Rows are points. The points of each table are mixes of a few directions, plus a little noise. How many directions does each table use, and how many do they share? Where both have some left over, give the other angles between the two spaces (their principal angles), to ten degrees, smallest first.
In the rows, 128 means zero.

First (5 x 3):
[[ 92 118 102]
 [112  93  80]
 [156 121 131]
 [171 183 209]
 [110 125 117]]
Second (6 x 3):
[[178 136 158]
 [ 30 168 138]
 [185 128 150]
 [111 112 102]
 [111 112 105]
 [153 110 118]]
Directions: first 2, second 2, shared 2

First (8 x 6):
[[141 143 133 136 139 109]
 [ 82  75 110  97  89 199]
 [164 170 142 153 158  74]
 [174 183 145 160 168  56]
 [150 151 136 143 146  96]
 [118 116 125 123 118 145]
 [127 127 128 127 127 128]
 [ 69  60 104  88  78 218]]
Second (9 x 6):
[[ 67  57 104  89  77 220]
 [140 142 132 135 138 109]
 [ 76  70 106  95  86 205]
 [104 102 119 112 108 164]
 [162 166 142 150 155  76]
 [127 127 129 128 127 129]
 [160 165 142 149 154  81]
 [172 177 145 158 166  61]
 [140 143 133 139 139 109]]
Directions: first 1, second 1, shared 1

First (8 x 11):
[[143 128 126 128 130 145 149 115 146 110 122]
 [ 74 145 131 131 136  90  72 150  95 172 137]
 [159 121 126 128 125 152 164 113 153  99 121]
 [138 127 127 128 130 138 142 119 139 116 124]
 [249  58 128 113  86 175 217 123 152  71 133]
 [ 61 162 130 135 148  97  74 135 110 163 128]
 [ 88 152 128 133 144 116 102 128 124 144 125]
 [113 128 130 127 126 110 105 141 108 148 135]]
Second (11 x 11):
[[141 119 128 126 122 130 135 131 127 125 130]
 [ 36 195 125 143 173 111  80 111 135 151 114]
 [201  75 131 117  93 142 166 142 122 111 140]
 [ 92 155 127 134 146 121 110 121 132 137 122]
 [ 56 180 126 140 163 114  91 115 134 146 116]
 [ 55 181 125 140 163 114  91 115 134 146 116]
 [ 88 157 127 135 147 120 106 120 131 138 121]
 [196  79 129 117  96 141 162 140 122 112 139]
 [188  84 130 118  99 140 159 139 123 113 138]
 [138 121 128 126 123 130 133 130 127 125 129]
 [219  62 130 113  84 145 175 145 120 106 143]]
Directions: first 2, second 1, shared 1

First (8 x 18):
[[136 111 160 164 137 163 163 200 172  85 139 171 117 187 169  83   7 121]
 [147 144 149 143 122 121 108 123 166  88 132 148  92 132 143 125 105 167]
 [ 69 123  92  99 144 123 118  92 113 211 115 108 121  64  87 138 202 170]
 [124 118 110 106  85 163 135 128 125  96 122 158 136 125 113 114 186  58]
 [129 180 133 102 141  70 141 121  93 160 155 146 161 115 111 162  99 109]
 [133 111 135 132 138 142 119 128 118 124 151 108 112 145 149 107 170 114]
 [143 135 130 132 129 111  93  90 130 121 124 100 105 112 129 144 173 166]
 [143 105 113 148 128 130 147 144 108 141  86  87 179 147 124 152  81 118]]
Second (10 x 18):
[[134 154  90  95 137 124 146 107 148 134 142 151 160 131 120 104 103 126]
 [ 98 113 165 155 104 130 129 170 108 131 101 142 108 109 115 164 117 117]
 [158 165 128 108 127  95 124 106 113 114 154 134 147 135 128 141 132 106]
 [ 81  76  58 122 160 206 157 129 202 168 100 126 130 130 129  41 100 191]
 [ 37  61 172 185  94 178 143 221 127 157  49 153  82  88 101 158  92 140]
 [185 133 105 116 162 122 101  68 136 109 172  72 129 164 166  92 183 148]
 [159 178 102  87 135  97 138  93 129 120 160 149 168 136 122 122 114 107]
 [122 113 180 163 108 118 108 157  95 118 114 115  97 120 131 172 149 115]
 [150 155 152 126 117  93 117 123  99 111 144 131 133 129 127 161 139 101]
 [152 135 128 125 136 118 116 108 123 118 145 109 128 140 141 125 150 129]]
Directions: first 6, second 3, shared 2; angles 80
